Each row of a before or after table is a point. The points were changed in one or more steps. Then noise was added and the rows were shuffled. The steps act on columns, c1 being the first. Name the steps. A step turns or swaps two columns, mirrors them in a line or flattens them onto one, adds a multiple of one to another, or multiplies or shifts one. Angles are multiples of 10 degrees, from the lower column toward the higher: turns from -170 to 170, lines from 10 to 170 but not 90. Use the fewest steps. Two steps may share a column if one is a turn and the other turns, adds or multiplies; they go together, in the order done. Otherwise the lowest column goes first.
In the rows, 128 means zero.

Before:
[[160 148]
 [151 143]
 [106 116]
 [ 98 114]
 [122 100]
 [ 94 134]
 [144 150]
 [180 158]
 [122 114]]
After (9 x 2):
[[ 98 101]
 [122 112]
 [143 160]
 [122  97]
 [160 164]
 [181 184]
 [ 96 116]
 [106 106]
 [152 154]]
Steps: add 0.5 times c1 to c2

Before:
[[105 155  97 105]
 [146 135 109 144]
 [136 145  88  92]
 [140  89 138 170]
 [152 164 115  89]
 [131 153 110 124]
 [135 161  91  87]
 [100 170 109 105]
 [126 137  91 120]
 [117  80 107 131]
 [116 114  95 132]
 [156 141 110 103]
 [ 97  54 120 121]]
After:
[[133 153 110 124]
 [114  80 107 131]
 [ 86  54 120 121]
 [138 160  91  88]
 [ 91 170 109 105]
 [139 145  89  92]
 [125 137  90 120]
 [ 99 155  98 105]
 [152 134 110 144]
 [143  88 138 169]
 [165 141 110 103]
 [112 114  95 133]
 [160 164 115  89]]
Steps: multiply c1 by 1.3

Before, 8 rows:
[[113 108 112 123 151 150 137 112]
 [125 125 103 136 122 151 155 149]
 [108 111 153 149 106 140 138 115]
 [134 127 130 141 130 127 140 133]
 [105 117 118 120 154 149 137 163]
 [121  87 132  87 134 127 141 151]
 [104 118 150 102 142 147 152 113]
 [110 125 117 137  72  74 134 115]]
After, 8 rows:
[[130 118 142 163 142 102 151 105]
 [137 108 100 142 150 107 139 102]
 [134 126 129 113 131 141 139 131]
 [142 114 111 148 152 249 139 119]
 [149 125 116 133  72  37 135 176]
 [136 124 100 123 122 210 157 112]
 [156 110 141 125 107 102 135 112]
 [107  85 104 164 136 192 140 135]]
Steps: turn c1 and c4 by -140 degrees; add 0.7 times c2 to c3; turn c6 and c8 by -70 degrees; multiply c6 by 3

Before:
[[121 153 139 125 110 135 147 142 118  84  95]
 [148 158 154  85 114 125 150 119 143 144 110]
 [145 109 108 157 143  83 129 141 106 162  78]
 [135 172 100 129 107 103 178  83 157 134 150]
 [155 186 148 121 136 133 179 130 164 137 162]
 [ 96  90 140 140 126 149 108 107  88 101 117]
 [110 155 146  85 113 120 153 149 170  99 151]
 [130 157  93 109 141 145 174 111 165 128 128]
 [ 77 103 148 151 170 114  96  84  89  91  82]]
After (9 x 11):
[[120 154 139 125  80 133 166 141 115 109 142]
 [110 154 144  88  98 118 110 147 171 113 155]
 [129 158  95 109 128 145 134 110 166 143 175]
 [132 175  99 126 134 101 118  85 154 107 181]
 [155 185 145 121 134 133 103 130 163 136 180]
 [150 161 152  84 148 126 150 117 142 113 144]
 [140 107 108 157 165  85 174 142 106 144 121]
 [ 79 101 150 154  90 114 168  84  91 171  87]
 [ 99  91 140 143 103 150 133 106  89 125 107]]
Steps: swap c5 and c10; turn c7 and c11 by 80 degrees

Before:
[[147  78 109 203  83 149 158 118  75 163  89  89 142 145]
 [ 97 149 117 186  84 162 136 121 151 141 144 102 122  90]
 [123 126 105 118 133 167 107 167  78 104 161 123 141  78]
 [152 117  85 176 111  93 151 140 128 146 143 158 146  95]
 [106 141 153 149  84 150 114 169 130 123 120 162 171 121]
 [160 132  85 120 135 155 144 124  78 114 102  77 139 142]
 [141 126  82 157 124 136  87 156 141 120 107  86 138 154]
 [111 150 160 133  74 115 116 138 153  81 127 114 147 148]]
After, 8 rows:
[[160 132  93 132 135 155 144 153  78 114 119  77 135 135]
 [147  77 125 154  83 149 157 165  76 163 111  89 138 173]
 [141 126  62 146 124 136  88 153 141 120 152  86 135 159]
 [111 150 154 137  73 116 115 131 153  80 138 114 141 145]
 [107 141 147 131  84 151 114 143 130 123 167 162 158 131]
 [ 97 149 121 126  84 162 136 112 151 141 123 101 123 125]
 [123 126  94 105 134 167 107 103  77 105 173 123 137  86]
 [152 116  97 126 111  93 151 115 129 146 142 157 140 124]]
Steps: add 0.5 times c7 to c3; flatten c4 and c14 onto the line at 60 degrees; turn c8 and c11 by 80 degrees; multiply c13 by 0.7

Before, 8 rows:
[[145 129 149 162  80 130 147 116 151 132 124 138  91 119 139 137 107 123]
 [119  60 178  61  90  83 137 148 132  94 124 102 141 131 120 101 117 188]
 [138 164 107  83 173 143 116  81 123 136  80 118 147 151 148 110 123 118]
 [111 139 158 152  68 108 128 124 135 153 140 145 111 133 136 174  94 151]
 [135 126 128 100 162 141 122  59 121 140  92  93 145 183 155 128 116  86]
 [102 116 113  72 150 163 135  85  94 128  82 118 126 160 138 112 116 103]
 [124 140 154 136  59 102 167 128 128 153 154 117 127 104 149 143 114 129]
 [104 116 121  83 171 109 147  71 140 138  85 110 138 134 140 117  94 115]]
After:
[[139 166 107  82 163 144 114  81 124 133  80 151 147 152 148 110 125 119]
 [102 116 117  72 138 163 135  86  95 131  82 149 128 161 136 114 114 102]
 [105 116 121  81 160 108 147  72 139 140  83 138 140 131 140 119  94 116]
 [121 141 155 138  51 104 169 127 128 154 157 146 127 102 148 144 114 131]
 [110 140 159 150  56 107 129 125 137 150 139 176 113 132 135 174  94 149]
 [135 129 128  98 151 145 120  59 123 140  91 123 143 184 155 129 114  86]
 [118  60 178  59  79  82 134 149 134  95 126 132 143 130 123 101 116 189]
 [143 128 148 161  67 129 147 116 153 130 122 169  93 120 140 136 107 125]]
Steps: shift c5 by -10; shift c12 by 30

Before, 14 rows:
[[153 121 123 153 102 170 127 119 146 118  98  88 153 142 137 137 133 139
  128 116 111 147 128 111]
 [152 144 106 113 131 106 118 142 140 170 161 115  82 117 117 117 121 131
  133 112 113 103 162 128]
 [167 115 134 121 137 173 136 107 136 129  98 101 146 168 153 119 145 124
  108 120  97 157 121 122]
 [ 97 110 173 125 144 125 115 125 154 131 113 138 108 108 149 132 112 156
  135 108 163 132 134 147]
 [113 127 189 117 125 127 130 124 146 118 109 118 107 131 116 137 123 142
  154 124 138 100 138 154]
 [134 117 111 121 125 115 129 150 109 165 158 115 116 134 124 143 150 126
  141 116 128 123 153 148]
 [137 133 109 114 144  88 126 145 144 162 134 120 131 121 125 143 134 128
  121 144 113 138 179 132]
 [104 102 172 101 113 149 128 142 170 119 124 149 103 109 151 137 117 138
  147 135 128 123 129 158]
 [121 116 178 100 114 112 133 140 146 134  95 162 103  92 140 139 116 149
  160  99 134 111 123 163]
 [137 121 136 128 108 157 112 121 140 141  98  93 150 145 152 131 129 108
   87 119 100 123 111 130]
 [122 140 138 142 118 151 146 128 128 124 103  95 136 143 143 114 127 136
  111 131 100 164 109 131]
 [154 147 129 130 127 150 108 128 124 101 117 108 139 144 157 140 135 133
  113 128 111 137 120 132]
 [108 120 193 116 121 129 127 159 158 112 117 137 121 118 146 123 123 133
  143  89 132 130 150 149]
 [158 121 105 123 127  79 152 152 157 146 147 104  92 143 142 143 135 139
  117 115 127 109 145 138]]
After, 14 rows:
[[151 144 107 112 131 106 121 142 130 171 161 114  81  92 117 115 121 130
  132  72 112 102 161 117]
 [157 121 104 125 126  80 138 153 137 148 146 103  93 174 144 145 135 139
  117  75 127 108 143  98]
 [ 96 108 174 125 145 124 122 126 147 133 111 139 108  71 151 134 113 156
  133  69 163 132 134 101]
 [155 147 130 132 128 149 119 126 132 103 119 108 140 178 158 142 136 133
  114  90 110 137 121 133]
 [166 115 134 121 135 172 131 105 121 129  98 102 146 249 152 117 145 123
  108  81  97 158 121 118]
 [108 118 192 115 122 129 126 161 150 112 117 138 118  97 146 124 123 132
  144  48 132 129 151  99]
 [133 116 111 119 126 113 126 150 150 164 159 114 116 148 124 143 150 126
  141  78 131 121 153 148]
 [113 128 186 116 125 127 131 126 153 119 106 119 105 137 118 136 123 140
  154  84 139 100 138 111]
 [153 121 124 152 103 172 125 118 111 118  98  88 152 170 136 137 131 139
  127  76 113 146 126 111]
 [136 132 109 115 144  87 127 148 129 163 132 120 130 107 125 142 136 125
  121 102 113 138 178 112]
 [137 122 136 129 107 157 121 122 128 144  99  93 147 179 152 131 129 108
   87  79 100 123 110 115]
 [106 103 170  99 114 147 129 142 160 122 124 148 103  69 153 138 116 138
  148  96 129 122 129  87]
 [118 116 179 100 112 113 130 139 164 137  96 161 104  21 138 137 114 148
  159  61 133 111 123 108]
 [121 139 138 143 117 153 134 128 133 125 103  93 136 173 143 113 126 135
  109  92  99 165 111 130]]
Steps: multiply c7 by 0.4; turn c9 and c24 by -90 degrees; multiply c14 by 3; shift c20 by -40

Before, 12 rows:
[[130 122 193 105 136 113  92 108 116  96 143  91 122 119 140 145 147 151
  126 149 122 134 131 101 132 111 146 158 143 120 121 191 114 110 149 113
  129 118 113 126 177 131 132 137 149 119 185 138]
 [177  67 102  67 126 169 109 167 146  99 127 198  98 147 128 116 128 184
  160 129 180 127 111 178 115 115 173  86  58  91 127 153  91 154 149 127
  119 143 172 127 123 111  48  72 108 166 110 117]
 [ 91 137 161 108 152 138 115 125  78  89 118 116 126 144 139 150 147 112
  128 164 122  99 114 123 120 144 128 152 159 143 133 174  96 109 143 109
  133 105 130 129 153  66 124 128 174 127 153 140]
 [159 107 116  95 111 178  96 168 122 103  91 167  82 133 123 132 162 177
  140 135 165 141 111 149 135 179 144 119  75  98 139 183 105 149 110 145
  109 154 169 154  83 139  75  60 120 182 142 125]
 [108 141 140  78 163 119 115 102 127 109 116  88 133 144 152 152 123 163
  136 133 122 130 101 100 143 150 136 133 144 142 123 160 121 116 128 136
  115 123 104 119 178  98 114 137 121 141 123 131]
 [173 151 118 168  93 145 138  93  99 117 161 126 162  98  82 177  75 107
  137 125 145 101  71 160 156 132 163 144  75 159 104 113 128 146  98 160
   68 185 185 139 138  92 124 152 105 108  95 170]
 [195 127 119 173  93 141 137  91 125 111 149 150 158 136 103 149  73 108
  130 118 104 112  59 171 154 126 128 170  54 181 118 110 117 133 111 151
  106 187 125 110 126  98 153 128 102 127  86 135]
 [209 115  78 138  53 136 139  97 107 102 110 122 180 128  81 169  95 111
  138 117 106  87 116 169 139 125 155 176  87 158 117  97 144 145 140 132
   84 174 154 124 152  84 113 114  86 118  86 152]
 [138 121 168  79 163 126 148 119 115 113 110 124 118 140 165 139 151 129
  109 135 129 143 128  88 117 150 132 123 126 145 161 155 100 108 144 123
  105 109 125 135 166 128 132 172 159  87 142 133]
 [115 158 163  97 147  98 103 114  79  86 102  95  91 126 184 163 134 134
  154 165 114 117 120  93  78 126 114 134 160 132 129 118  94 112 149  90
  170 120 107 154 139 123 119 149 125 116 120 138]
 [ 95 170 138 120 159 113 115 132  98 131 135 137 115 134 140 162 127 139
  132 143  97 154 134 120 109 129 140 164 154 141 124 142 117 122 164 107
  100  85 138 147 132 112 123 135 132 125 167 122]
 [126 143 149 115 137 114 112 143 127 101 144  93  99 104 154 146 150 106
  116 120 120 158 106  90 133 142 116 128 130 131 159 153 100 135 167 140
  118  98 127 118 131  76 117 191 158 149 130 149]]
After, 12 rows:
[[140 121 170  79 161 126 150 126 118 112 113 127 119 142 166 128 150 130
  109 134 128 142 129  87 114 101 133 123 128 146 161 157 149 108 148 124
  106 109 121 136 165 128 130 171 160  85 142 131]
 [194 127 117 171  91 141 135 115 123 111 149 150 157 137 102 118  73 110
   85 114 103 113  59 171 155 118 125 171  55 184 118 111 126 135 108 150
  106 185 125 110 126  99 154 130 100 125  85 135]
 [131 122 194 105 135 113  92 124 115  96 142  91 122 119 141 125 145 150
  129 149 122 133 131  99 132 115 147 157 142 120 121 188 111 109 151 111
  129 118 110 125 178 132 132 137 149 117 185 139]
 [ 92 170 139 120 161 116 114 147  96 132 136 137 115 134 141 143 128 140
  108 141  97 153 134 117 108 116 141 163 153 141 124 142 129 123 166 110
   98  88 140 146 134 110 122 136 133 123 170 123]
 [173 151 116 168  89 146 140 130 100 117 163 125 162  98  81 131  75 106
   83 125 144  98  70 162 157 127 164 146  77 160 108 112 133 145  97 160
   68 187 185 138 138  92 123 151 105 108  97 169]
 [209 116  79 138  57 135 137 130 107 102 109 123 179 130  81 129  94 111
   72 116 106  86 117 171 140 142 155 176  87 155 118  97 126 145 139 132
   82 174 153 124 151  83 114 115  84 118  85 152]
 [129 146 149 115 135 113 110 148 129 100 142  91  98 104 152 143 149 105
   38 125 121 155 108  92 134 100 116 128 131 132 159 153 142 135 167 143
  118  99 127 118 129  75 116 191 156 150 128 148]
 [ 90 138 162 107 152 138 116 138  77  87 119 117 128 144 141 136 147 113
   36 164 123 100 116 123 121  97 128 150 159 142 133 173 145 111 144 110
  132 104 132 127 154  68 124 129 173 129 153 141]
 [179  68 103  67 126 169 108 148 147 101 130 198  94 149 127 141 127 183
  136 129 183 126 110 178 115  93 173  86  57  88 127 155 114 153 150 126
  117 143 172 129 125 109  48  71 110 166 108 117]
 [159 107 115  97 109 180  95 151 121 102  92 165  83 131 123 150 160 174
  156 135 164 139 113 148 136 106 144 121  77  96 139 182 178 151 110 143
  110 155 169 156  83 137  75  60 121 180 143 124]
 [110 142 142  75 163 120 115 125 127 110 117  89 133 143 153 126 124 162
   91 135 121 130 100 101 143 119 136 134 146 145 123 159 150 116 125 135
  115 123 103 120 178  97 114 138 121 140 124 131]
 [115 157 165  97 146  98 105 137  79  85 102  95  89 128 182 133 134 136
  148 165 114 119 116  90  78  95 116 135 161 133 128 116 126 112 149  90
  168 120 107 155 138 122 119 149 125 117 120 137]]
Steps: flatten c8 and c16 onto the line at 40 degrees; add 1.5 times c42 to c19; swap c26 and c33

Before, 11 rows:
[[102 173 119 154 105 104 117  81 104 120 155 117 131 123 148  75 134  95
   85 140 131 100 101 183 123 131 131 130 115 181 104 161  97 115  57 110
  140  91 107 182 132 125  84 130 137 143 157 128 145 139 111 164  78 126
  159 151 127 116 166 131 112 112 151 145]
 [159  94 127 120 113 159 125  99 159 136 153 169 115 136  94 136 134 121
  133  81 103 145 136 130 123 111 121 111 101 106 128 146 129 123 120 134
  113 149  67 124 110 148 113 136  97 110 121 209 106 122 126 154 119 126
  134  96 156 102 149 129 146 173 162 149]
 [155 175 155 115  99 154 129  99 142 105 111  85  99 109 155  94 139 102
  101 118 136 133 130 139 164 124 121 163 168 120 156 108 186 128 121 135
  125 121 169  78  94 112 146 115 121 129 172  71 110 117 149 122 145 202
  113 116 142  81 139 125 124 123 114  92]
 [139 150 133 118  85 127 163 146 102  95  97 189 135 118 117 106  85  72
  105 145 137 111 101 155  62 102 123 135 125 133 140  93 125 115 143 127
  104 144  96  80  97 103 124  76 105 118  85 135 135 179 137 167  97 133
  141 100  86 164 201 101 158 195  87 150]
 [171  88 110 141 125 145 105  80 133 131 173 118 137 123 129  99 147  80
  126 134 134 100 131 130 119 109 119 171 161 158 145 114 126 104 115 132
  109 159 135 160 165 182  63 110 154 136 154 153 156 144  88 166 190 155
   86 104  86 134 119  87 117 133 131 121]
 [122 136  91 172  78 194 120 136 158  96 122 125 174 138 110 140 140 149
  137 115 196 106  98  78 126 134  91  99 179 144 182 137 120  89  87 102
  147  73  99 139  75 166 110 167  86  79 103 139 134 122 134 113 141 136
  103 149 125 135 128 130 134 131 107  88]
 [145 124 114 122  77 139 172  77 163 127 134 154 110  97 107 153 199 126
  125 170  95 129 171 124 114 157 151 129 123 141 138 118 131 106 126 114
  112 123  72 118 140 120 128 115 127 150 128 134 126 137 109 129  90 105
  119 161 116 120 139 127  85 118 141 107]
 [160 127  96 127 154 145 147 132 140 119 103 143 126 102 105 152  88 113
  166 145 128  68 181 136 107 125 117 130 161 154 110 154 192 133 114  95
  165  56 122 178  73 114  86 198 144 116 180 152 144 100 153 127 148 141
  147 153 112 121 115 134 152 161  75  85]
 [137 104 115  75 119 138  67 118 176 105 147 119 119 119 149 175 155  98
  142 160 164 115 128 181 142 154 149 207 112 163 151 128 123 140 130 145
  110 132 114 146 106 153 142 141 119 129 107 157  65 121 115 136 156 128
  131 111 107 149 133 153 114 132 125 175]
 [179 148 132 133 111 153 105 122 150  79 140 104 153 107  72 126 129 144
   98 151 145  81 102 144 150 113  64 118  85 123  89 101  74 131  93 145
  124 146  99 140 135 169 155 114 119 146 142 126 112 156 155 110 104 110
  162 175 137 181 177 122 114 167 143 114]
 [123 115 130 136 110 137 142 121 170 129 136 155 126 118  70 115 112  63
  122 160 101 107 114 116 126  81 153 115 114 120 126  50 161 147 125  74
  128 124 142 153 114 103  91 124 132 120 134 172 122 158 113  96 125 125
   93 134 127 111 165 114 157 147 130 170]]
After (11 x 64):
[[172  88 108 134 135 142 158  78 131 132 172 118 135 120 128 101 143  84
  123 135 142 100 126 130 119 108 126 171 162 158 144 113 132 105 117 133
  106 152 140 158 166 178  62 107 154 133 157 124 156 148  93 166 186 158
  161 103  89 138 120  91 116 132 129 119]
 [127 115 130 135 175 142 120 121 131 127 135 155 129 121  75 119 112  65
  129 160 177 112 109 117 126  75  87 118 115 122 122  54 163 150 123  78
  128 123 148 152 113 102  88 128 131 121 137 145 124 157 113  92 124 122
  149 133 128 112 163 110 153 148 129 170]
 [121 137  91 167 176 195 172 137 164  97 120 129 172 138 109 141 140 143
  135 119  91 108  98  79 125 138 154  94 182 140 183 142 118  83  86 107
  148  71  99 137  76 167 111 167  84  82 106 170 137 120 133 113 139 133
  154 153 123 140 128 132 139 129 107  90]
 [153 177 158 117 151 154 109  97 147 106 108  84 104 113 158  87 139  98
  100 116  78 134 130 135 162 124 129 157 175 119 153 106 186 127 125 137
  125 116 171  81  91 114 144 114 123 132 174 100 111 117 144 125 147 200
  142 116 140  82 137 129 120 123 116  91]
 [181 151 124 133 151 149 158 124 134  79 138 105 152 103  71 128 134 147
  102 147 118  82 101 141 153 119 204 119  87 125  92 101  76 130  90 150
  126 148  96 138 135 167 159 110 118 146 139 120 112 157 153 108 101 109
  120 173 137 177 174 119 116 166 146 114]
 [145 120 118 122 178 142  83  79 163 130 132 154 107 105 104 150 200 122
  128 169 152 129 172 127 111 156 102 136 116 140 139 119 129 111 121 114
  109 122  71 115 138 122 127 110 130 152 126 146 131 136 112 127  87 105
  123 165 112 116 136 128  84 117 142 106]
 [103 171 119 152 114 106 144  84 154 123 156 113 135 125 144  74 132  92
   82 138 130  99 102 184 120 133 135 130 121 183 106 158  90 116  60 108
  143  87 102 179 133 127  86 129 139 139 154 126 145 138 106 166  83 127
  104 152 127 116 167 132 115 110 153 147]
 [136 104 115  76 178 136 200 116 120 104 150 120 120 119 146 172 153  97
  142 157 123 116 132 180 144 155 111 209 107 169 148 130 126 138 127 149
  114 131 113 146 110 153 143 137 115 128 112 125  68 122 111 134 155 127
  123 114 107 151 136 150 117 133 124 174]
 [141 149 130 114 115 128 110 146 175  96  96 184 139 119 119 103  90  72
  106 145 128 113 101 157  66 103 137 132 126 136 138  90 121 115 142 121
  104 147  95  81  93 104 123  74 110 121  85 161 141 179 140 167  99 133
  116 100  87 162 197 104 159 192  84 147]
 [157  96 131 122 161 158 151 100 135 136 154 173 115 138  95 131 135 126
  136  79 212 143 133 130 124 112 135 109  96 104 132 152 128 124 122 132
  111 153  70 122 106 147 114 137 100 108 119 153 108 120 130 156 110 130
  130  93 157 104 147 130 149 176 159 153]
 [156 124  97 126 127 146 127 131 101 121 104 143 126 101 103 152  84 116
  169 142 142  66 182 135 112 123 145 130 159 155 106 149 194 133 115  97
  165  58 124 173  74 116  87 199 144 118 179 153 148  99 150 132 151 142
  120 151 112 126 114 137 151 160  74  85]]
Steps: turn c5 and c9 by -110 degrees; turn c21 and c48 by -130 degrees; turn c7 and c48 by 140 degrees; turn c27 and c55 by -160 degrees; multiply c55 by 0.7
